Each row of a before or after table is a point. The points were changed in one or more steps. Then noise was added and the rows were shuffled. The steps act on columns, c1 being the first. What was done? A step turns or swaps two columns, mirrors them in a line or flattens them onto one, adds a multiple of one to another, or multiplies or shifts one. Angles are multiples of 10 degrees, from the lower column toward the higher: turns from -170 to 170, lines from 10 to 170 but not 90. Use the fewest steps. Two steps may share a column if one is a turn and the other turns, adds or multiplies; they go together, in the order done. Otherwise the lowest column goes first.
In the rows, 128 means zero.

Before (13 x 3):
[[164 170 116]
 [124 124 158]
 [137 156 113]
 [221 159  74]
 [165 175  96]
 [187  79 157]
 [137 150  87]
 [140 129 141]
 [131 152 184]
 [191  56 130]
 [172 139 181]
 [107 118 188]
 [142  62  65]]
After (13 x 3):
[[ 76 126 170]
 [168 133 190]
 [108  95  83]
 [131 194  91]
 [ 81 106 156]
 [ 82 216 151]
 [ 68 119 104]
 [ 69  80  90]
 [ 99  92 159]
 [ 82 114 119]
 [127 160  73]
 [102  97 181]
 [ 44 109  77]]
Steps: shift c1 by -60; turn c2 and c3 by 150 degrees

Before (12 x 8):
[[174 148 122 159  62 126  88 126]
 [151 157 156 130 137 189  82  70]
 [ 93  68 174  90  90 184 142 131]
 [ 90 177 162 185  82 115 176 152]
 [184 142 177 113 116 145  84  93]
 [132 155 102 142 133 124 153 149]
 [121  78 160 120 110 176 162 107]
 [119 126 184 141  89 142 165 146]
 [127 113 129 106  69 152  82 134]
 [168 108 164 158  92 148  70 132]
 [178 120 121  92 112 204 118 109]
 [164 135 192 150 125 125 134  51]]
After (12 x 8):
[[120 148 163 132 171 104 117  88]
 [137 149 141 109 188 150 119 175]
 [144 250 153 142 165  77  58 156]
 [144 131 174 170 127 128  57  92]
 [148 140 148 171 174 138 117 183]
 [104 147 177 162 165 144 153  96]
 [134 142  99 130 118 130 160 114]
 [180 166 180 128 150 122  79 156]
 [193 236 132  88 190  81 111 130]
 [105 153 182 107 191 111 140 119]
 [157 141 114 157 173 175 112 168]
 [ 61 161 140 190 157 168 162  85]]
Steps: turn c3 and c4 by 20 degrees; add -0.5 times c4 to c1; add 1.5 times c6 to c2; turn c5 and c6 by -140 degrees; turn c7 and c8 by -70 degrees

Before (9 x 12):
[[ 51  99 160 173 144 183 132 156 138  82 145 160]
 [122  60 135 161 125 120 149  97 131 158  93 111]
 [131 166 160 159 197 118 118 125 141 123 205 161]
 [103  73 155 121 125  61 172 159 129 163  75  78]
 [ 92  58 115 188 124 107 134 213  75  95 101 143]
 [ 91 119 124 123 128 125 140  93 153 146  64 137]
 [160 133 124 115 199 117 101 119 161 119 183 102]
 [106 158 144 144 216 153 128  95 116 109 170 121]
 [ 92 111 135 183 160 145 203 178 142  79 123 157]]
After (9 x 12):
[[124 171 146 143 193 132 124 129  67 183 170 109]
 [100 173 158 159 155 132 123 149  68 125 208 158]
 [168  65 125 191 173 164 137 190 166 127 101 165]
 [151 128 133 179 138 160 200 156  84 183 117 173]
 [191 108 158 174 145 133 121 157  87 244 152 169]
 [ 73 143 125 114 136 142 102 162  72 120 177  96]
 [130  70 131 155 124 107 141  92 120  97  92 103]
 [168 133 129 132 121 116 139  55 106 111  64 129]
 [154  81 154 127 131 136 174 154 128   6  76  97]]
Steps: turn c1 and c5 by 160 degrees; turn c5 and c9 by 130 degrees; shift c2 by 10; turn c6 and c10 by 120 degrees; multiply c10 by 1.6; turn c8 and c12 by 20 degrees; add 0.5 times c11 to c8

Before (12 x 20):
[[ 85 116  91 131 182  78  88 144 136 135 125 126 155 231  72 114 140 138
  150 145]
 [132 115 149  33 102 135 118 153 142 131 141 119 151 119 118 169 140 108
  106 134]
 [151 131  84 148 109  99 118 163 142 109 140 103 111 126 144 200 195 117
  115 129]
 [151 132 102 150 105 129  99  38 154  73 146 109 144 147 126 140 150 121
  117 187]
 [102 130  88 179 104 133 143 149 147 104 133 133 143 143  86 125 140 155
  107 143]
 [164 123 154 167 122 125 116 137 144 123 155 131 153 121 129 138 157 132
  184 123]
 [160 112 191 175 123 106 115 147 132 130 139  78 152 136 138 171 137 118
  197 182]
 [165 130  85 120 136 131 120 162 100 122  94 136 149 165 139 114 150 152
  187 138]
 [165 131 100 145 105 124 135 149 155 119 149 141 138 129 146 123 159 132
  112 159]
 [149 137 100 126 140 105 133 118 135 133 149 118 125 114 138 220 143 151
  157 146]
 [ 92 136 122 164 127 134 123 158 146 120 116 142 156 120 128 145 134 119
  104 146]
 [104 131 121 130 138  79 142 155 142 124  63 140  74 169 148 219 137 128
  108 127]]
After (12 x 20):
[[101 169  90 161 100 142 144 155 108 101 137 132 135 150 145 127 141 159
  154 164]
 [168 155 162 155 109 124 104 134 128 125 155 127 112 126 150 135 155 133
   94 131]
 [ 90 158 123 146 112 137 106 161 141 118 119 141 113 136 151 146 132 123
  138 145]
 [147 131 107 120 129  98  40 115 141 137 150 116 129 145 124 216 144 152
  102 131]
 [137  44 149  79 107 127  80 151 108 132 143 120 119 174 150 170 141 109
  132 167]
 [153 150 102 138  93 129  86  38 116  76 145 104 116 153 134 142 153 124
  150 213]
 [163 148 188 172 120 112  74 152 119 134 137  75 103  81 144 171 138 118
  100 188]
 [ 83 123  93 133 139  79  98 147 178 134 127 126 128  53 162 112 137 135
  207  90]
 [151 149  84 136 106 105  48 160 114 110 141 107 137 163 111 200 191 118
  131 148]
 [161 121  86 117 162 124 134 159 120 120  89 134 116   6 139 112 151 151
  127 130]
 [108 131 116 120 119  73  50 154 140 121  67 137 155  27  77 217 136 129
  175 114]
 [168 147  98 132  95 128 135 149 116 121 147 143 118 173 135 127 162 131
  133 175]]
Steps: turn c2 and c4 by -50 degrees; add -1 times c5 to c20; turn c5 and c9 by 70 degrees; add -1 times c16 to c7; turn c14 and c19 by 120 degrees; add 1.5 times c11 to c14; multiply c15 by 0.4; turn c13 and c15 by 130 degrees

Before (9 x 48):
[[169 109 123 126 142 105 151 127 131 130 170 112 138 126 128 125 166 103
  196 109 152 117  96 181 123 158 164 134 153  90 136 113 126 113  51 140
  148 146 160 156 109 165 139  72 135 163 137 147]
 [132 134 103 156 126 177 187  99 103 112 130 113 106 115 144  74 163  96
  134 104 135  86 114 173 156 141 128 157 130 124 116 132 150 138 107 131
  105 133 151 103 130 137 170 121  95 124 159 133]
 [168 152 161 141 127 125 129 113 138  98 148 141 112 119 157  81 153  90
  143  95 157  95 121 165 179 142 140 131 143 113 135 128 118  94  67 123
  135 123 144 132 115 162 131  87  99 140 126 135]
 [ 90 103 129 104 217 122  99  97 111 131 157  93  77 118 147 105 142  88
  132 132 148 151 173 114 102  77 107 105 168 139 155 134 111 108 150 105
  168 116  86 111 142  75 112 179 101 163 148 157]
 [133 130 130 185 121 164 144 159 153 142 113  94 116 116 157  97 126 101
  186  76 148 117  95 170 191 171 126 144 147 103 130 164 139 126  95 131
  133 115 117 126 130 135 145 102  99 147 162 111]
 [ 71  57 160 113 169 131 146 102 105 142 168 125  86 117 117 167  99 118
   95 142 156 209 171 102 105 104  85 137 140 139 110  87 187 110 170 120
  178 108  94 145 106  86 101 166 103 174 107 178]
 [100 100 122  32 142 136 103 122  95 163  70  28 108  99 217  85 143 188
   49 108  77 139  95 151 135 140  87  82 131 120 172 101  80 176 143 132
   54 126 131 111 100 168 148 145 125 120  80 188]
 [168 116 118  74 158 114  96 113  87 186  90  88 105 128 176 116 146 167
   68 154  81 115 108 121 136 103 151 113 143 132 134 143  84 204 146 137
   57 138 123 152  93 169 132 131 104 108  79 149]
 [165 141 148 145 133 162 155 184 140  95  99 157 131 151 187 101 158  93
  134  71 114 130 128 156 145 155 122 133 117 116 122 110 168 149 110 118
  138 129 155 151 107 150 125 118 121 137 125 134]]
After (9 x 48):
[[111 113 123 125 141 101 153 130 129 128 167 127 137 129 122 125 168 103
  200 105 156 157  99 186 122 156 165 131 151 134 132 116 125 115 138 135
  143 146 157 152 106  47 136 225 134 172 133 103]
 [128 130 103 159 125 181 194  96 100 115 128 131 106 121 143  76 160  98
  132 103 134 168 113 169 162 142 129 160 129 145 113 134 148 140 139 129
  105 137 150 101 139 165 170 144  89 125 160 116]
 [132  56 166 112 171 128 148 101 104 142 168  87  86 123 114 168  93 118
   90 144 159  34 171 101 101 105  85 142 138  77 104  85 185 118 138 109
  173 106  93 148 104 117 104  47  99 175 114  89]
 [103 127 133 191 120 159 149 159 155 145 116 164 121 118 152  96 121 103
  187  78 144 143  93 167 188 169 126 142 147 154 133 170 136 123 140 129
  128 108 117 125 127 124 147 162 102 149 163 107]
 [136 140 148 142 133 163 155 184 141  95 104 104 124 152 185 101 157  98
  138  69 108 138 126 151 144 157 116 140 115 114 121 110 172 150 113 121
  140 127 155 153 107  72 127 169 128 138 123 144]
 [152  98 127  97 220 126 101  95 112 136 158 124  81 114 147 111 138  86
  133 127 148  78 173 119 102  78 102  96 169  83 156 135 106 103 149 104
  166 116  86 115 144 233 109  70 104 165 143  80]
 [127  97 116  32 144 139 101 116  94 168  70 146 104  99 222  89 142 196
   51 106  76 142  89 156 139 142  90  77 132 169 169  98  83 175 139 130
   48 130 126 109  94  10 145  89 120 120  84  15]
 [116 153 156 130 125 125 123 110 133  97 151 114 107 115 155  82 160  92
  143  93 153 176 128 168 178 143 140 133 138 124 133 129 121  94 132 124
  141 120 139 126 117  91 128 206  99 137 128 135]
 [150 116 125  71 160 116  95 117  92 186 100 138 107 132 178 120 148 170
   68 151  82 154 105 122 134 102 152 114 137 157 136 136  83 205  94 136
   55 137 118 153 101  44 133 141 104 103  69  87]]
Steps: turn c1 and c44 by -60 degrees; turn c35 and c44 by -140 degrees; turn c12 and c48 by 130 degrees; turn c22 and c42 by -150 degrees; multiply c42 by 3; add -1.5 times c23 to c30

Before (10 x 64):
[[133 113 129 140 127 131 138 115 135 156 109  93 141 119 125 113 143 151
    7 145 115 132 122 122 126 116 118 128 132 107 105 113 120 127  87 116
  128 151 114 149 124 125 104 145 135 125 146 143  95 131 139 122 112 117
  102 145 130 108 132 139 114 111 164 110]
 [120 154 138 125 138 108 123 147 153 118 120 145 123 131 136 117 118 132
  102 107 124 104 140 113 119 143 129 123 101 110 102 123 121 124 115 114
  128 113 114 136 125 127 139 147 122 132 137 132 105 110 122 110 131 131
  143 138 131 129 120 137 137 120 141 128]
 [144 119 121 157 132 140 139 157 145 129 125 143 125 182 106 123 123 121
  148 137  74 100 134 171 118 144 107 110 121 105 123 112 123 136 122 152
  117 152 116 141 104 115 100 113 124 109 169 130 127 115 166 132 121 124
  147 123 124 113 134 141 129 140 124 111]
 [136 107 131 135 146 139 124 119 131 106 107 148 121 128 117  76 124 116
  157  99 124 119 126 138 130 121 114 101 112 175 115 140 119 167 119 159
  122 121 127 123 124 110 125 105 137 114 128 139  94 126 133 128 129 133
  120 126 137 184 124 126 114 142 139 126]
 [106 154 118 147 142 140 155 132 201 152 156 127 138 134 135 139 130 129
  137 137 125 132 126 125 125 115 126 124 114 134 108 121 123 125 129 122
  117 119 127 150 105 131 138 144 135 131 120 138 126 134 138 108 117 135
   99 121 136 133 111 143 153 127 146 137]
 [128 106 118 144 173 135 146 132 138 135 107 119 137 131 128 111 119 114
  136 147 120 128  64 111 118 117 107 137 106 101 116 126 131 123  76 117
  118 142 117 108 105 120 143 139 120 145 134 159 120 129 124 139 113 129
  146 160 136 113 119 133 126 137 119 114]
 [104 133 120 135 135 126 131 132 147 107 125 146 150 113 134 137 126 134
  113 137 120 132 117 117 128 115 124 131 111 106 161 132 121 131 126 115
  151 129 129 140 115 165 122 123 124 119 129 140 138 131 123 124 123 115
  150 121 126 132 116 139 118  73 123 111]
 [139 109 143 140 131 138 137 138 148 168 120 130 121 143 138 106 111 118
  146 114 109 119 125 113 143 123 116 130 171 151 135 124 143 130 128 130
  122 115 116 159 113 135 134 145 117 138 124 152 129 129 135 159 129 134
  140 119 127 115 123 118 120 137 145 124]
 [107 115 125 161 128 138 128 127 129 125 118 142 133 116 136 116 154 139
  125  85 118 106 137 121 120 118 111 138 102 107 114 137 124 123 113 112
  116 121 116 138 133 141 140 137 118 123 141 146 127 132 152 111 126 127
  145 135  59 112 132 120 135 104 131 139]
 [107 107 133 143 132 126 132 117 130 105 121 140 129 190 133 129 129 146
  155 139 125 111 135 134 144 134 177 116 108 107 100 128 157 130 117 116
  119 146 117 157 123 121 103 141 129 105 169 128 138 132 133 139 128 140
  118 181 112 114 135 141 116 130 127 133]]
After (10 x 64):
[[138 103 143 140 131 137 137 138 149 166 119 131 119 146 135 107 111 119
  146 115 107 139 121 114 142 123 116 130 167 191 133 123 142 130 127 130
  136 142 115 158 112 134 134 146 117 138 124 153 128 102 137 159 128 133
  140 115 124 114 122 117 121 136 144 122]
 [107 156 118 145 142 140 153 131 203 150 157 127 138 139 131 137 128 129
  137 137 124 110 124 123 126 113 128 124 116 173 107 121 125 123 129 121
  143 140 129 152 103 132 138 142 135 134 118 139 125 132 139 110 116 137
  100 121 135 134 113 145 153 126 147 135]
 [147  91 121 160 131 141 137 158 145 128 126 141 124 187 122 123 125 120
  151 136  75 118 133 171 116 143 105 110 121 146 123 111 125 135 121 155
  136  88 112 141 104 114  99 109 122 107 167 130 129 135 170 130 121 126
  149 125 125 114 135 139 130 140 123 111]
 [129 110 117 146 175 133 146 133 139 133 108 117 137 138 153 109 117 115
  136 146 121 144  65 111 115 118 109 136 105 143 116 125 132 124  74 117
  136  54 117 108 105 118 145 139 120 144 133 160 120 116 122 140 113 131
  149 159 136 113 121 130 126 136 120 112]
 [119 125 138 126 136 105 123 150 154 117 119 146 122 128 148 118 118 131
  101 104 121  91 141 112 117 144 129 125 102 149 102 123 121 124 114 114
  121 125 114 133 127 129 140 147 122 131 139 131 108 132 121 112 132 127
  144 140 131 131 117 137 138 119 141 131]
 [135 102 128 136 147 139 120 118 130 107 106 148 118 131 146  77 126 115
  156 100 126 136 126 139 131 119 111 102 114 214 116 139 116 169 121 161
  133 109 128 121 122 109 126 106 137 114 128 141  94 123 133 130 130 134
  123 128 138 186 123 126 115 143 140 128]
 [102 135 121 136 135 127 131 132 149 108 122 146 150 117 126 138 125 134
  115 133 120 128 116 117 130 116 126 129 108 147 160 132 121 129 126 114
  109 130 128 142 116 164 122 123 124 117 129 139 137 115 121 123 123 115
  149 122 128 132 118 137 117  73 122 110]
 [107  94 122 158 128 135 127 132 128 124 117 141 137 125 140 113 155 138
  124  84 118 123 136 121 119 116 111 140 102 147 115 137 124 123 114 111
  142 119 117 136 131 142 141 135 118 121 139 146 125 168 153 111 127 129
  143 136  62 112 130 118 134 104 130 138]
 [132 123 128 139 130 130 137 116 136 157 109  92 140 124 137 113 142 150
    7 142 116 142 124 119 126 113 119 128 133 148 104 113 122 128  85 116
  129  58 114 150 123 123 104 144 133 126 145 142  94 146 139 121 112 118
  102 147 129 108 130 139 114 112 164 110]
 [104  91 131 142 133 127 131 118 132 105 123 138 127 193 118 128 129 144
  155 139 126 136 138 135 143 135 177 115 107 146 102 126 156 129 116 116
  139 108 117 156 122 120 104 141 126 104 171 127 137 129 133 138 127 140
  118 183 114 113 136 142 115 131 128 132]]
Steps: turn c2 and c22 by -50 degrees; multiply c2 by 1.3; add 0.3 times c4 to c14; add 1.5 times c35 to c15; turn c15 and c38 by 120 degrees; turn c37 and c50 by -160 degrees; add 1.5 times c17 to c50; shift c30 by 40
